Each point is reached from the start by the listed moves, each made 0, 1 or 2 times, or once backwards (-1), plus a little noise. Is the number of moves made odd or even? Then give how often each move was made.
In the rows, zero is written as 128.

Moves:
(1): [169 124 111 124]
(2): [141 182 141 137]
Start: [123 142 128 116]
Points:
[135 194 142 123] -> odd (0, 1)
[191  79  81  99] -> odd (2, -1)
[148 249 155 132] -> even (0, 2)

Moves:
(1): [161 129 129 120 122 130 140 128 129 119 130]
(2): [130 170 132 121 126 122 124 129 132 124 134]
(3): [131 127 164 131 130 131 127 132 133 128 127]
(4): [140 126 122 174 122 124 137 120 122 127 130]
(5): [132 132 124 132 174 138 124 126 131 127 126]
(6): [125 129 131 126 123 153 130 129 123 136 129]
(7): [113 129 134 130 132 123 171 131 128 130 135]
(8): [128 137 123 135 134 123 128 169 130 121 126]
(9): [120 125 128 137 124 135 129 130 169 124 124]
Start: [111 134 121 121 118 137 124 119 138 119 137]
Points:
[153 215 137 204  75 180 249 113 210 101 165] -> even (2, 2, 0, 2, 0, 2, 2, 0, 2)
[148 149 119  71 156 200  86 164 138 119 123] -> odd (1, 0, 0, -1, 1, 2, -1, 1, 0)
[218  83  99 196 130 157 121  54 126 102 132] -> even (2, -1, 0, 2, 1, 0, -1, -1, 0)
[124 145 157 102 208 200 122 173 233  99 125] -> odd (1, 0, 1, -1, 2, 1, 0, 1, 2)
